Each row of a before or after table is a point. The points were changed in one or more steps. Then noise was added and the rows were shuffled. The steps act on columns, c1 being the first. What was done? A step turns or swaps two columns, mirrors them in a line or flattens them onto one, adds a multiple of one to another, or multiplies or shifts one. Angles are multiples of 10 degrees, from the lower column toward the higher: turns from -170 to 170, lines from 10 to 170 but not 90. Use the fewest steps. Two steps may share a column if one is a turn and the other turns, adds or multiplies; they go together, in the order done. Otherwise the lowest column goes first.

Before (11 x 2):
[[ 49 -27]
 [-52 -39]
 [ 16  65]
 [-10  53]
 [ 29  55]
 [  9  28]
 [ 11 -50]
 [-43  52]
 [-29 -39]
 [ -7  50]
 [ 29 -19]]
After, 11 rows:
[[-34 -37]
 [-11 -67]
 [ -4  35]
 [-26 -12]
 [ 64 -13]
 [-36 -42]
 [-61 -13]
 [-10  58]
 [ 48   3]
 [ 32  41]
 [-60 -31]]
Steps: turn c1 and c2 by 130 degrees

Before (9 x 6):
[[-25  48 -45 -71  34 -22]
 [ 33 -64 -11 -62  16  23]
 [-79  29   7   6  -7  33]
 [ 12  49   1  46  48 -30]
 [-19  54 -33 -18 -21 -33]
 [ 15 -47  21 -53  -6  40]
 [-46 -33 -13 -23  62 -69]
 [-20 -26  40   8  38  45]
 [-10  46  45 -40 -31 -62]]
After, 9 rows:
[[-26 -85 -42  13  36 -18]
 [-48   9 -14  39  62 -72]
 [ 35  -4 -11  85  14  23]
 [-79 -13   9 -25  -7  35]
 [-17  19  37  16  37  46]
 [-22 -47 -29 -31 -23 -32]
 [ 11   1   0 -68  51 -31]
 [-10 -57  46 -12 -32 -64]
 [ 17  -9  21  70 -11  40]]
Steps: turn c2 and c4 by -130 degrees

Before:
[[-41  -5  25 -13 -36  -1  37 -17 -27]
 [-21 -31  32   4  33   9  34  -7 -29]
 [-43 -66  13   6  -3  64 -12  24 -52]
 [ 58 -21  25  -2  -1 -17  32 -83  46]
 [ 28  56 -18 -95  -2  28 -12  28 -52]
 [  4 -33  22  -7  23  63  61 -12  -8]
 [-10  -4 -63 -22   8   7  43  39  40]
 [  9  57 -79   6  39  14  48 -43 -49]
 [ 50  25  33 -27 -14  44 -59  26  56]]
After (9 x 9):
[[-25   5  57 -25  -8  43  62  26  56]
 [ 76  71  -6   5  38  17 -23 -41 -46]
 [ 22  50  24 -96   0  28  28  28 -50]
 [-16 -10  63  -2   0 -19 -35 -81  43]
 [-19 -67 -42   6  -4  65 -13  24 -51]
 [-20  -8   6  -5  25  62 -68 -11 -11]
 [-37 -17 -17   5  32   8 -44  -6 -30]
 [ 58   8 -20 -19   6   8 -40  38  42]
 [-30   7 -34 -11 -36  -3 -35 -15 -24]]
Steps: turn c1 and c3 by 80 degrees; mirror c2 and c7 in the line at 10 degrees

Before:
[[ 36 -15  17  -6  20 -16 -17 -52  -1 -21 -25  36   3  -8]
 [-46  30   3  35 -35   4 -24 -32 -28 -11   4  37 -10  40]
 [  0   4 -18   8 -26  24  27  13  37  -6  34 -32   6  15]
 [-10  33  -4  -5 -17  -9 -27 -49 -13   5  44  14 -12 -41]
 [ 23 -11 -13 -39  51   6 -18 -27  35   4   1 -42  67 -41]
 [ 30  31  33   0  37 -16 -13 -38   1  19 -20  30  15   0]
 [ 14   9 -10 -30  38 -14  15 -36  24 -37   8  -4  19  21]
 [-56  -2  35  17  30 -12 -21  18   3 -22  16  -1  12 -16]
 [-30 -40 -31 -39  36 -39 -48   1  -2   8  61   9  16  -9]
 [ 18  37 -38  21 -19  -9  26  30  23 -25  22 -49  26  -1]
 [-10  -4 -24  40  46 -17  26 -38   3  24 -26  11   7 -14]
 [ -6   5  43  26  45  14 -41 -25   0  -6  55 -20  63 -37]
 [-36 -18  20 -39  25  17   4   3 -51 -53  22  32  15  32]]
After:
[[-57  -1  36  16  29 -12 -42  18   3 -24  16  -1  11 -18]
 [ 35 -16  17  -4  20 -15 -33 -52  -2 -22 -26  36   2  -9]
 [-10  35  -3  -4 -16 -10 -53 -49 -13   5  44  13 -12 -41]
 [ -6   4  42  26  45  13 -82 -25   0  -6  55 -22  62 -37]
 [ 13   8  -9 -31  37 -14  30 -35  24 -37   8  -4  19  22]
 [-10  -5 -24  41  45 -17  52 -37   2  23 -27  11   7 -13]
 [-30 -40 -32 -38  35 -39 -95   1  -1   8  60   7  17  -9]
 [ 22 -12 -13 -39  50   4 -36 -25  35   3   1 -41  67 -41]
 [ 30  32  33   1  36 -16 -27 -37   0  19 -20  30  14   1]
 [  0   3 -16   8 -25  24  54  12  37  -7  34 -31   5  16]
 [ 17  37 -38  19 -19  -9  51  30  23 -25  21 -50  23  -1]
 [-35 -18  20 -40  26  16   8   2 -51 -54  22  32  13  29]
 [-48  30   3  36 -35   4 -48 -31 -29 -11   4  37 -11  40]]
Steps: multiply c7 by 2

Before (10 x 24):
[[  2  -1   2   2 -30   3   5  21 -15 -24 -25  32  -8   8  22 -20   7  -7
   21 -38   0  -2  23 -20]
 [ -4  -8  -8  -9  15  -8  11 -21 -12 -18  -3 -14  10  20 -33 -31  25  -7
   13  25  -2 -11   5 -15]
 [ 31  -9 -28   2   7  38   6   6 -23 -27  -9  15  14 -32  19 -20   2  -2
    6 -14   9  38  -1  30]
 [ -5   1   2 -32   0  28  -9 -10  -7   2   2  18  -7  23  26  -6   6  46
   11   3  39  26   8  19]
 [-21 -15 -20 -29  10  22 -15  13 -33 -10 -16  13  -4   5  13  15   8  -3
   -5 -22  10 -16   4   7]
 [-19  21  24  13  -7 -26   9 -37 -12 -19   3  -2 -30 -20  15  10  20 -16
    3 -16  20  -4  24 -26]
 [ -3  -3 -12  25   0  15  -7 -15  -3  -2   8  48   6  19 -12  -4  23   9
    0 -16  -1 -10 -18  19]
 [  1 -27  31   0 -13 -20   0 -14 -25  12  24  -8  -7 -15   2  12  -7  20
  -20   2  21 -12   8 -15]
 [-15  14  15   0   8  12   5  -1  34  -2   0  -5  21  -8   2  14  15  -2
   18 -35   0  22  15 -24]
 [ -7 -29 -16  -2   3   6  -9 -29 -12 -15 -43  18  12 -10   4  17  16  -7
   34 -10  24  11 -10  20]]
After (10 x 24):
[[ 29   6 -28   2 -10  38   5   6 -22 -26  -9  15  -4 -31  19 -19  14  -2
    7 -14   9  95  -2  29]
 [ -8   3 -16  -3 -29   6  -8 -30 -11 -16 -44  18 -17 -10   2  17   9  -6
   35 -10  23  28 -10  18]
 [ -5  14  -9 -10  -8  -6   9 -21 -10 -18  -3 -14 -26  21 -32 -30   6  -8
   13  25  -1 -27   4 -15]
 [-14   8  15  -1  13  14   5   0  34  -2  -1  -5 -18  -9   2  14  19  -2
   19 -35   0  57  14 -24]
 [-20  10 -19 -29 -16  20 -16  12 -32 -10 -17  12  -6   6  14  15  -6  -3
   -5 -22  11 -40   4   7]
 [  2 -29   3   1   0   4   5  21 -17 -24 -25  33  -6   9  23 -21  -9  -8
   21 -38   1  -5  22 -19]
 [ -5  -1   2 -32   2  28  -9 -10  -7   2   2  18  -4  23  25  -7  -7  46
   12   4  38  65   7  19]
 [  1 -13  31  -1 -26 -21   0 -15 -24  13  23  -8   9 -16   3  13  -6  20
  -21   2  20 -30   9 -15]
 [-19  -6  25  12  21 -25   8 -37 -14 -20   3  -3 -16 -20  16  10 -32 -17
    3 -16  21 -12  24 -28]
 [ -3   0 -13  24  -4  16  -8 -16  -3  -2   8  48 -26  18 -11  -5   1  10
    0 -17  -2 -24 -16  20]]
Steps: swap c2 and c5; turn c13 and c17 by 100 degrees; multiply c22 by 2.5

Before:
[[ 13  14   5  14   9 -11  15 -28   2 -46 -27 -35  14  -4  39   0   5   3
   -6   7  15  14 -10   6  23   8   3  -4  10   5  11 -35 -25 -36  -3  15
    1 -45  22 -23   1  30 -25  37  11   2  45  35]
 [ 11 -18  -1  -2 -14  39   1  10 -28   8  39 -35   1  -5 -20 -20   8 -13
   13   4 -16 -29  -5  39   2   7 -21 -45  13  -4  44 -31   4   2  14  27
  -35   2  -3  18   5  13  27 -14   3  -9  -7 -14]
 [ 14   5 -59   6   0  28  21   2 -34 -18 -29 -10   7   7  38   1 -15   1
  -29 -30  -6 -24  -1  15  -6  16  24  -4   2  -2   5 -16  -2  -1 -27 -19
    2  21 -11  -8   4   9  26   5   3   6  -7 -23]
 [ -2  14  29  33 -14  31   8 -22  -9  11  -4  -5   4 -49  10 -22  34 -29
   29  52  -4   3 -39  -5  -5  -3   2 -49 -35   2 -22  10 -12   6 -18 -10
  -14   6 -49  -1  -7  -2 -10  -7  -2 -20 -10  -1]
 [-24  25  32 -15  -7  30   9  -7  -8   3 -21 -16   8  42  10  58  22 -14
    6  50   2  13   8  -6 -42 -31  24 -36   7   3 -18 -12 -42   1 -38  19
    9  18  13  21  21 -10  23 -11   0 -43   7   0]
 [-12 -20 -37  13  -9  38  34 -32  16   1  -8   9 -17   8  30  -3 -10  -4
   -2   5 -43  63   0 -15  -9 -10  58 -26 -33 -20  -1  21   0  25   0   8
   35 -14 -15 -13  22  25  -5 -22  20 -21  28  12]
 [ -6 -43 -11  -5  -1  -4  10  20 -18   3   2 -18   3  -9  13  -1   3 -11
  -43  -1  40  19 -15   3 -24  18  22 -13   2   6  40  23  14   6  29   5
   16 -19  19 -12 -11  47 -21 -12  22  -9  13  -2]
 [-15 -24   2 -37 -17  10   3 -46  35  19 -10 -12  48  28  12  13  -1   1
    1  28  33   1  41   6  -9 -34 -14  -4 -33  -6 -24  15  -5  -7 -22  33
    2  -7   7   4  -8  37   1   3 -39 -11 -18  -2]
 [ -3   0  19  17  -4 -29   2 -32 -17  13 -24  20  -8  11  16  -7  32  16
  -17 -25  12 -31  -1  13   4 -17  17  35 -18   7  -6 -13  22 -30 -37 -47
   11  31 -12 -14   7 -13   6 -11 -10 -23  37  16]
 [  2 -41  11 -35  23  33  -2  -8 -57   7  16   3 -16   8  -3 -10 -43  -3
  -19  51   0   3  37  -2  18 -31  -6 -14  24  17 -19 -32  -4   9 -25  -2
  -12  12 -35  10   7   7  -3 -25 -23  21 -29  -5]
 [ -3  -1   0 -11  42 -27 -30 -19  -7   9   6 -19   4   0  21   4   0  36
  -10  21   4  -2 -13 -44 -17  -7  10  20 -22  40   3 -24  43  59   9 -20
   -4  18   6 -12   4 -12  44 -30  20 -10 -43   1]]
After:
[[  2 -40  11 -35  22  32  -3  -9 -58   6  16   3 -16   9  -3 -11 -44  -3
  -17  94   2   2  37  -2  17 -31  -6 -14  24  16 -19 -30  -4   8 -26  -1
  -13  13 -36   9   6   7  -2  -1 -25  21 -28  -4]
 [ -2   1  19  19  -5 -28   2 -32 -17  12 -24  18  -7  12  18  -8  32  16
  -16 -79  12 -31  -1  13   4 -17  17  35 -17   6  -5 -15  22 -28 -39 -47
   11  33 -12 -14   7 -12   5   0  -9 -22  35  17]
 [ -3  -1   0 -10  43 -28 -30 -20  -7  10   6 -18   4   0  20   5   2  36
  -10  86   4  -2 -14 -45 -18  -7  10  19 -21  42   3 -24  43  60   9 -20
   -5  17   6 -12   6 -12  44   0  20 -10 -43   1]
 [ 13  12   6  15   9 -10  15 -26   3 -46 -27 -34  14  -4  38   1   5   3
   -7 -60  15  14  -9   7  24   9   3  -5   9   4  11 -36 -25 -35  -2  15
    0 -45  22 -23   0  29 -24   0  10   3  44  34]
 [-11 -21 -38  13  -9  37  34 -33  15   1  -8   9 -18  10  30  -2 -12  -4
   -4 -38 -43  64   0 -17  -9 -10  59 -26 -33 -20  -1  22  -1  25   1   8
   35 -14 -16 -11  22  26  -5   0  19 -22  28  13]
 [ -2  15  29  33 -14  33   9 -22 -10  10  -4  -5   5 -48   9 -23  35 -31
   29  67  -4   3 -39  -6  -5  -2   4 -51 -36   1 -22  11 -11   6 -16 -11
  -14   5 -49   0  -6  -2 -11  -1  -1 -21 -11  -1]
 [ 11 -19   0   0 -15  39   1  10 -27   8  40 -36   1  -5 -20 -21   9 -13
   13  14 -17 -29  -5  39   2   8 -20 -44  13  -3  45 -31   4   2  13  26
  -35   2  -3  19   4  14  27   0   1 -10  -7 -13]
 [ -7 -43 -12  -4  -1  -5  10  22 -17   3   2 -16   2  -8  13  -1   4 -11
  -43 -19  40  20 -14   3 -25  18  22 -13   2   5  39  24  15   7  30   5
   15 -19  18 -13 -11  47 -21   0  23  -8  14  -1]
 [-15 -23   2 -38 -17   9   3 -45  35  18 -11 -12  48  28  12  13   0   1
    1  56  35   1  41   4  -9 -34 -13  -4 -32  -6 -24  14  -5  -6 -21  32
    1  -8   7   5  -8  36   0   1 -38 -11 -19  -1]
 [ 15   6 -59   5   1  28  22   2 -33 -19 -29 -10   6   7  37   0 -16   1
  -30 -20  -6 -24   0  15  -6  17  24  -3   1  -1   5 -15  -1  -2 -28 -18
    3  21 -11  -8   4   8  24   1   3   6  -7 -23]
 [-23  24  32 -14  -7  31   9  -7  -9   3 -22 -15   9  41   9  58  21 -12
    6  40   2  12  10  -5 -42 -31  24 -36   7   3 -19 -12 -42   0 -37  20
    9  17  13  22  21  -9  23   1  -1 -41   6  -1]]
Steps: add -1.5 times c47 to c20; multiply c44 by 0

Before:
[[  1 -32  62   0  17  14   6 -15 -31  -1  -7 -13 -19   4 -16  -9  -9  -1
  -30  16   2  13 -42  17 -21  23 -77  36 -33 -13  10  17  12 -10  37   4
  -33   2 -23  11  85   3   4  16  -1  10 -33   7  30 -27  13 -28 -11  16
  -10 -27 -27   8  50  20  34 -18  29  -3]
 [ 15  25  -4 -35  -3  12   5 -22  16 -18  -7  -5 -18  12  24 -12 -24  -3
  -13 -25  10  34 -33  11  16  18  31 -18   3 -18 -15  -8  18   1  32  -2
  -33   0   2  -8 -24 -15 -65  -3  -4   5 -24  21  37 -24 -12  32  -9  -3
    9  20  19  30  45 -16  35  37  -2  -6]
 [ 14  30 -13  -3   6 -31 -66 -13  27 -20  11 -76   3 -37  -3  37  21 -15
    1  -9   7 -25 -41  -3  10   6  17 -23  16  22   9  30  20 -18   8  25
  -11 -51  -3 -95 -26 -34 -17  13 -18   4 -24  -1  23 -19  -5  37   7  -9
   -5  21  11 -31  -9  -7  -5  20   1  15]
 [ 20  15 -17   6  -5  16 -10 -37  25   7 -10 -27  -7 -31  27  -5 -18 -25
   19   8  24  39 -17  10 -13  -2  27  -3 -80 -13   9 -16  18   6  16 -11
   -7 -22 -45  13 -15 -39  -2 -18  -6  47 -12  21  36   0   5  27   0  15
    5  21 -18  28  19  -1 -59  -5  10 -11]
 [ 17  34  70   2  19  17  -4 -19 -89  -6  28  11 -15  12  20  21 -16 -13
   -2   6  15 -21 -40  15  18  27 -23 -11  35 -15   3  10  16  22  12 -16
  -14  -7 -20  14 -12  -5  -4  15   3  -3 -25  -5  14  28  -3  28   7 -60
   -3  25  39 -53  47  -5  31 -20  -6   9]
 [-26   2 -15 -11  20 -23 -15 -12  14  12  -8  11  44   9 -22  25  55 -10
   59  12  -2  -6  53  10  11  15  22 -21 -22  -6   1  30  19  -6  13  -2
  -33 -43  -7  15 -14 -34   4  19 -14  41 -13 -57  15 -26 -70  40 -14  22
   32   3 -26   0  51  -3  25  -8  -4  13]
 [  8 -18  33  11   8   3   9  -4  27 -20  10 -28 -15   4 -18 -16  -6 -25
  -22 -11  -3 -25  24  19   0  -5  38  -3  26  31  -3   5  -9  -2   2 -10
   71  -5 -23  26 -20  -2 -19  15   4  23 -36   2 -10 -16  -4  31  -1  29
   37  -9 -21  30 -10  -9  25  -6 -12 -18]
 [ -9  25  20 -22   1  -3  14 -38  -4  18  -7 -41   0  11  -3 -13 -26  -8
  -27  -9 -10  32  -7  18  14 -11  30   8  23  -8  -7 -17  14 -19   6   5
  -20 -15  -4  21  -6  58   6   9 -10 -13 -21  20 -85   2   0  -8 -12  21
   10 -33 -25 -46  38 -11 -49  -2  -4  22]
 [-64  -4  27  12   8 -43 -32  -9  11  -7 -15  18 -12  13   4   4  51  -2
  -31   6 -13 -24 -21   5   0  16   6  -2  23 -10 -29  -6 -10  13   4  32
   34  -7   9  25 -16  10 -35  22  -5 -14 -27 -26  41 -20 -35   9 -16  23
  -10  22 -11 -42   3 -13  18 -19  37  -7]]
After (9 x 64):
[[  0 -33  62   0  16  14   5 -16 -31   2  -6 -13 -21   4 -16  -9  -9  -1
  -31  15   1  14 -42  17 -21  23 -79  36 -33 -14  11  17  12 -11  37   4
  -32   2 -23  25  86   4   4  17   0  10 -34   6  31 -27  12 -30 -11  16
  -10 -55 -28   9  50  19  35 -19  30  -2]
 [ -9  24  21 -20   2  -2  16 -38  -4   7  -8 -42   1  10  -2 -13 -27  -9
  -27  -9 -11  32  -6  17  13 -11  30   7  23 -10  -7 -16  14 -19   7   5
  -19 -21  -2   5  -5  58   6  10 -10 -13 -19  20 -85   2   0  -8 -11  21
   10 -67 -26 -45  37 -11 -49   0  -3  22]
 [ 15  26  -3 -33  -3  13   4 -22  16 -16  -7  -4 -17  12  24 -12 -25  -2
  -12 -26  11  34 -34  10  17  18  32 -18   4 -18 -14  -9  18   1  31  -2
  -33   8   2 -22 -25 -15 -65  -2  -3   4 -24  19  37 -24 -15  33  -9  -5
   10  40  18  30  45 -15  35  38  -2  -6]
 [-64  -3  27  12   7 -43 -34  -9  10 -11 -16  18 -12  15   4   5  51   0
  -30   5 -13 -24 -21   4   0  16   5  -2  23 -11 -29  -6 -10  13   5  31
   34  -3   9  39 -16  10 -35  22  -6 -14 -27 -26  40 -20 -35   9 -16  24
  -11  45 -11 -43   3 -14  17 -19  38  -7]
 [  7 -17  33  10   8   1   9  -3  27 -20  10 -28 -14   5 -19 -17  -6 -26
  -22 -11  -1 -25  25  19   0  -4  39  -3  27  32  -3   6  -9  -2   2 -10
   71   6 -23 -29 -20  -2 -19  13   4  23 -36   1 -10 -15  -4  31  -3  29
   38 -17 -21  29 -10  -9  25  -7 -13 -17]
 [ 16  34  69   1  21  17  -3 -19 -89 -10  28  12 -15  13  21  20 -15 -14
   -3   6  14 -21 -41  16  17  27 -23 -12  36 -15   1  10  16  22  10 -17
  -13  -4 -20  18 -13  -6  -5  15   3  -3 -24  -5  14  28  -5  29   7 -62
   -2  51  40 -54  47  -5  29 -19  -5   9]
 [-24   2 -15 -12  18 -22 -14 -12  12 -12  -7  12  44  10 -23  25  55 -10
   59  10  -2  -6  52   9  11  15  22 -24 -21  -5   1  30  18  -6  13  -2
  -33 -44  -6 -35 -13 -35   3  18 -14  42 -13 -57  16 -26 -69  41 -14  21
   30   6 -25   1  52  -3  24  -8  -4  11]
 [ 14  31 -13  -2   5 -33 -65 -13  27 -43  10 -75   4 -37  -4  37  21 -15
    0  -9   7 -25 -40  -2  12   6  17 -23  16  22  10  30  20 -18   8  25
  -12 -34  -3 -86 -26 -35 -17  13 -18   4 -23  -1  23 -19  -5  37   7 -10
   -6  42  12 -31  -8  -8  -6  19   2  15]
 [ 20  14 -17   6  -5  16 -10 -36  25  -5 -10 -27  -6 -31  27  -6 -19 -24
   19   7  24  40 -15  12 -12   0  27  -2 -80 -14  10 -14  17   7  15 -11
   -6 -22 -44   7 -15 -39  -2 -17  -7  47 -11  20  34   1   4  27   0  14
    6  42 -19  28  21  -2 -58  -5   9 -11]]
Steps: turn c10 and c38 by -30 degrees; add -1.5 times c55 to c40; multiply c56 by 2
